Each row is a point. Each copy is the shape, with its points in the same order, stretched, turned, moved and blurred by noise. Say if it was mirrored as well.
(in the rows, 100 means zero)

Shape (7 x 3):
[66 101 93]
[64 102 111]
[77 114 73]
[100 149 101]
[120 99 155]
[131 68 79]
[119 59 101]
Copy 1 (7 x 3):
[102 77 85]
[98 64 97]
[92 100 74]
[56 108 102]
[101 85 152]
[147 140 98]
[151 111 115]
Copy 1 is: only turned
Copy 2 (7 x 3):
[112 68 76]
[95 65 71]
[140 89 79]
[129 131 71]
[49 94 127]
[111 89 172]
[84 70 166]
Copy 2 is: only turned
Copy 3 (7 x 3):
[103 83 73]
[97 71 74]
[96 102 78]
[67 91 97]
[92 47 121]
[131 97 119]
[132 79 114]
Copy 3 is: only turned
Copy 4 (7 x 3):
[137 101 77]
[143 118 80]
[117 86 62]
[87 111 51]
[112 131 135]
[98 55 142]
[119 72 153]
Copy 4 is: mirrored

Shape (12 x 6):
[157 66 148 91 121 74]
[90 66 73 114 146 103]
[106 64 118 76 100 106]
[89 108 93 70 106 110]
[120 145 76 140 127 133]
[98 117 114 75 114 134]
[113 115 111 148 117 119]
[78 140 96 81 46 121]
[127 116 113 75 84 150]
[87 108 81 110 122 121]
[124 97 63 106 83 79]
[131 85 79 122 101 131]
Copy 1 (12 x 6):
[28 102 136 133 88 34]
[97 123 92 176 122 81]
[84 101 79 103 98 54]
[115 108 89 101 67 93]
[112 60 126 169 94 134]
[103 82 84 115 57 88]
[65 69 111 160 109 117]
[121 79 74 35 70 137]
[117 47 86 85 73 79]
[111 97 92 143 96 112]
[115 110 131 100 118 106]
[115 63 99 139 135 84]
Copy 1 is: mirrored
Copy 2 (12 x 6):
[108 88 88 42 58 86]
[110 130 96 91 151 118]
[94 86 108 94 89 109]
[81 106 126 99 108 85]
[150 172 125 102 98 44]
[88 132 136 99 69 89]
[145 148 89 110 76 64]
[100 86 126 148 85 44]
[118 116 156 103 57 68]
[110 139 115 110 119 86]
[131 82 108 97 143 46]
[159 122 124 107 107 72]
Copy 2 is: mirrored

Shape (13 x 9):
[136 159 78 146 93 48 89 97 63]
[129 135 63 162 131 59 64 85 92]
[62 113 116 94 139 90 73 71 95]
[89 109 119 107 71 125 113 60 128]
[87 97 152 105 144 100 64 84 129]
[83 122 120 105 128 116 92 103 147]
[81 109 99 47 125 126 87 75 115]
[151 65 95 113 41 73 181 55 63]
[84 89 117 89 136 152 77 115 112]
[44 118 86 90 105 117 85 128 59]
[96 139 114 88 113 111 117 123 82]
[142 86 102 108 58 56 96 90 105]
[73 108 101 108 136 83 102 97 146]
Copy 1 (13 x 9):
[28 112 120 134 76 86 60 91 104]
[48 89 132 152 57 103 93 72 149]
[90 121 109 95 121 111 114 72 151]
[116 127 116 68 84 102 131 101 79]
[96 97 114 89 132 110 139 46 132]
[89 100 108 104 124 120 157 83 108]
[108 112 117 91 128 70 124 123 125]
[124 106 75 82 15 37 45 117 32]
[124 96 128 112 140 117 132 78 108]
[83 127 105 122 150 145 80 105 118]
[80 120 99 118 141 98 105 98 77]
[76 65 105 81 61 61 51 114 80]
[81 89 83 114 110 121 147 90 123]
Copy 1 is: only turned
Copy 2 (13 x 9):
[121 141 142 102 164 120 106 78 116]
[100 127 140 104 143 144 88 48 114]
[86 99 53 86 124 107 96 51 98]
[78 130 82 100 67 74 91 89 92]
[75 82 76 65 110 95 69 48 87]
[68 99 79 68 102 117 70 84 90]
[81 93 42 100 101 90 57 88 117]
[155 100 148 130 53 50 118 119 151]
[102 74 64 93 108 106 53 89 66]
[114 97 48 115 158 115 109 96 58]
[122 101 80 77 133 107 84 113 94]
[95 96 147 119 118 61 88 95 129]
[61 91 85 75 99 130 90 75 108]
Copy 2 is: only turned
Copy 3 (13 x 9):
[100 137 69 84 103 81 63 78 40]
[113 134 49 123 105 82 43 103 47]
[140 95 70 144 148 130 100 76 69]
[102 115 108 134 157 86 108 69 104]
[144 78 82 154 164 109 74 96 68]
[123 98 117 145 130 104 101 104 83]
[124 81 111 141 123 141 104 66 112]
[107 110 60 62 104 23 119 84 139]
[102 60 97 150 115 105 101 106 97]
[72 87 79 119 104 137 133 83 78]
[100 87 115 109 87 102 133 80 79]
[103 114 68 73 140 61 64 105 96]
[141 108 99 143 120 113 105 117 92]
Copy 3 is: only turned

Shape (18 x 12):
[68 109 100 91 83 103 128 142 84 125 98 129]
[82 89 109 60 120 99 77 71 62 116 122 59]
[73 124 121 80 85 127 129 88 145 90 103 122]
[125 86 103 66 109 100 77 80 75 101 150 54]
[120 95 126 112 57 97 98 135 87 128 124 154]
[116 51 127 93 146 59 91 110 53 109 138 73]
[140 114 68 84 68 91 118 147 90 112 80 163]
[83 135 90 96 88 85 134 48 124 92 87 109]
[101 43 98 59 103 90 111 85 102 112 132 75]
[100 116 116 92 70 126 121 107 122 77 47 121]
[112 124 82 100 69 84 99 146 103 81 136 134]
[100 146 107 90 95 101 101 94 163 105 80 100]
[128 112 90 109 52 86 136 137 93 101 110 77]
[108 125 114 92 104 111 118 60 136 117 94 129]
[90 111 103 96 79 96 91 86 136 144 83 119]
[91 66 96 64 112 55 82 90 97 96 108 76]
[98 64 65 102 141 105 98 94 91 105 117 64]
[86 129 100 124 45 122 97 71 143 79 72 129]
Copy 1 (18 x 12):
[96 119 137 78 113 89 110 120 151 117 137 101]
[81 131 105 139 101 119 76 82 110 54 103 74]
[154 147 106 55 120 106 80 136 145 98 100 119]
[87 96 84 147 84 126 90 89 123 63 68 70]
[60 95 116 84 116 107 90 155 150 156 107 110]
[57 94 96 170 66 139 111 118 120 89 108 80]
[88 69 133 63 75 109 116 87 145 149 104 113]
[145 117 159 91 101 88 92 96 109 102 84 137]
[72 123 85 117 105 151 122 95 126 59 79 124]
[133 105 127 45 104 84 74 124 128 82 126 122]
[109 92 121 85 67 91 126 142 124 151 77 86]
[160 93 137 58 124 125 89 105 111 87 97 93]
[104 57 126 112 86 99 126 118 156 79 83 97]
[141 121 128 81 132 119 74 99 124 120 95 128]
[112 114 149 70 151 127 94 90 115 102 104 110]
[71 108 130 121 82 148 123 98 94 70 85 107]
[105 96 98 144 99 116 127 68 90 78 106 88]
[126 120 147 40 133 74 86 145 96 120 96 130]
Copy 1 is: mirrored
Copy 2 (18 x 12):
[107 49 54 102 78 137 129 107 99 101 118 56]
[103 118 117 100 68 135 145 137 40 77 80 115]
[99 58 53 149 137 103 103 100 106 106 77 86]
[118 146 124 120 78 138 115 117 49 99 111 136]
[157 57 85 107 77 136 71 125 104 114 143 62]
[122 188 105 87 57 138 130 154 65 96 122 75]
[118 66 53 66 115 151 89 104 119 153 146 81]
[66 79 66 123 114 54 110 117 86 114 73 107]
[108 158 88 121 71 162 106 122 81 131 82 84]
[117 71 52 93 139 116 94 105 139 110 87 104]
[133 87 63 109 104 124 107 73 87 139 145 94]
[95 74 94 135 130 88 111 95 137 123 102 118]
[102 98 58 117 56 123 100 90 117 125 142 123]
[86 67 94 130 132 83 85 136 104 110 95 83]
[104 58 107 114 84 114 103 118 121 132 91 86]
[113 167 98 92 79 139 142 119 86 140 78 98]
[67 163 104 90 89 131 120 100 75 103 90 86]
[110 50 75 117 130 72 72 79 117 117 72 112]
Copy 2 is: only turned
Copy 3 (18 x 12):
[147 119 115 101 136 93 143 115 129 97 111 148]
[89 107 65 99 86 86 139 108 68 123 62 92]
[163 120 88 85 156 130 89 105 133 91 98 77]
[72 104 71 157 75 79 121 107 77 122 68 67]
[149 113 109 125 96 62 96 119 145 134 120 121]
[54 72 88 132 57 5 134 107 71 97 71 102]
[130 109 159 122 121 90 88 58 155 123 93 154]
[129 67 120 85 136 149 107 87 128 115 70 76]
[51 128 86 98 128 71 127 103 79 119 78 65]
[158 102 116 76 145 134 54 98 106 94 85 132]
[124 122 146 165 99 100 110 115 152 88 101 114]
[127 97 77 99 113 154 63 90 150 79 94 98]
[92 86 104 171 140 110 123 127 120 101 84 140]
[146 80 84 79 125 120 79 59 134 124 92 67]
[107 106 84 70 107 128 83 105 149 129 111 103]
[48 115 110 91 84 72 112 104 89 86 57 96]
[54 96 115 109 91 106 151 80 73 88 100 93]
[160 94 146 81 125 171 56 120 127 111 115 94]
Copy 3 is: mirrored
Copy 4 (18 x 12):
[115 100 107 63 85 143 105 129 83 135 113 84]
[125 96 101 152 118 85 85 107 69 111 110 52]
[118 137 130 132 85 120 127 106 119 112 106 112]
[110 81 104 154 133 51 101 111 84 107 124 78]
[109 123 70 36 85 68 96 135 120 120 121 109]
[127 50 93 109 109 53 78 153 73 105 82 59]
[93 76 107 44 99 125 85 105 114 114 140 93]
[91 141 133 146 120 135 116 70 125 122 73 76]
[156 57 127 126 104 68 103 118 92 102 105 45]
[115 140 119 87 113 144 115 119 118 90 115 113]
[79 93 123 68 108 84 97 114 84 130 130 130]
[65 151 142 144 102 120 107 103 129 87 115 102]
[84 99 112 80 133 119 122 144 110 131 129 97]
[98 140 105 139 92 105 106 85 144 94 90 84]
[96 151 114 100 91 103 103 103 128 97 115 66]
[125 78 150 128 118 78 80 115 78 103 98 56]
[112 61 117 111 112 89 124 112 63 90 106 47]
[94 182 115 88 121 114 135 90 125 99 107 118]
Copy 4 is: only turned

Shape (16 x 12):
[86 114 104 140 92 85 63 144 131 111 131 136]
[84 130 90 61 91 78 93 70 122 123 88 66]
[99 114 80 138 99 86 90 128 101 90 166 128]
[73 97 104 129 109 82 112 150 88 73 107 128]
[124 104 93 116 112 95 102 124 127 100 132 122]
[105 89 106 89 105 126 108 101 42 150 117 67]
[101 96 92 109 127 111 65 112 119 80 155 137]
[80 77 99 75 73 105 111 91 128 130 95 84]
[99 68 60 113 124 61 72 135 97 111 128 138]
[80 102 98 121 89 109 88 63 109 114 84 89]
[96 97 130 82 97 132 80 114 47 118 99 78]
[94 82 136 116 115 132 98 105 55 121 104 31]
[112 92 84 83 48 77 84 78 119 99 86 82]
[70 114 61 90 57 110 91 70 136 106 99 109]
[92 93 96 105 113 153 85 134 60 116 107 35]
[44 89 102 87 51 80 92 75 125 99 109 77]
Copy 1 (16 x 12):
[46 75 114 102 105 150 105 117 109 128 36 77]
[111 122 79 121 84 57 123 105 127 74 96 23]
[52 46 106 85 162 137 120 120 66 137 67 91]
[51 77 109 120 115 99 99 124 73 143 86 103]
[85 72 90 101 143 128 131 120 91 104 46 108]
[67 109 112 40 116 85 119 60 92 81 113 116]
[67 33 79 85 146 141 111 123 99 138 80 110]
[101 101 84 121 73 65 102 71 101 71 65 72]
[29 59 115 133 163 120 85 105 100 121 73 95]
[114 135 80 73 101 108 86 86 114 86 92 60]
[85 104 113 50 76 84 118 73 111 103 136 118]
[96 113 103 5 82 64 91 93 111 85 101 110]
[146 114 104 123 96 76 111 77 106 72 94 55]
[112 106 71 131 108 95 97 59 104 106 75 46]
[94 104 93 27 103 59 85 68 129 118 75 118]
[98 85 93 123 56 53 83 88 89 92 96 24]
Copy 1 is: only turned
Copy 2 (16 x 12):
[83 80 75 107 99 120 147 141 93 113 104 66]
[81 88 108 72 120 95 48 81 129 118 123 60]
[82 81 77 88 106 126 143 139 88 111 91 105]
[113 98 97 98 107 102 122 128 68 133 89 78]
[79 103 77 93 83 99 130 146 85 106 108 116]
[128 136 97 99 81 139 96 57 136 99 113 89]
[68 88 61 111 77 130 120 119 78 94 91 100]
[126 84 105 80 77 104 74 90 115 105 123 60]
[96 85 38 118 140 132 113 116 73 98 110 91]
[105 95 118 108 104 95 94 78 125 85 107 76]
[119 145 100 122 80 129 94 70 134 112 92 68]
[124 132 118 131 67 119 106 44 136 123 97 86]
[106 83 98 94 115 75 68 115 135 107 104 81]
[96 73 87 68 95 85 91 103 123 75 104 66]
[115 123 80 116 54 111 113 40 127 123 103 72]
[107 59 115 85 96 107 68 98 119 112 88 56]
Copy 2 is: only turned
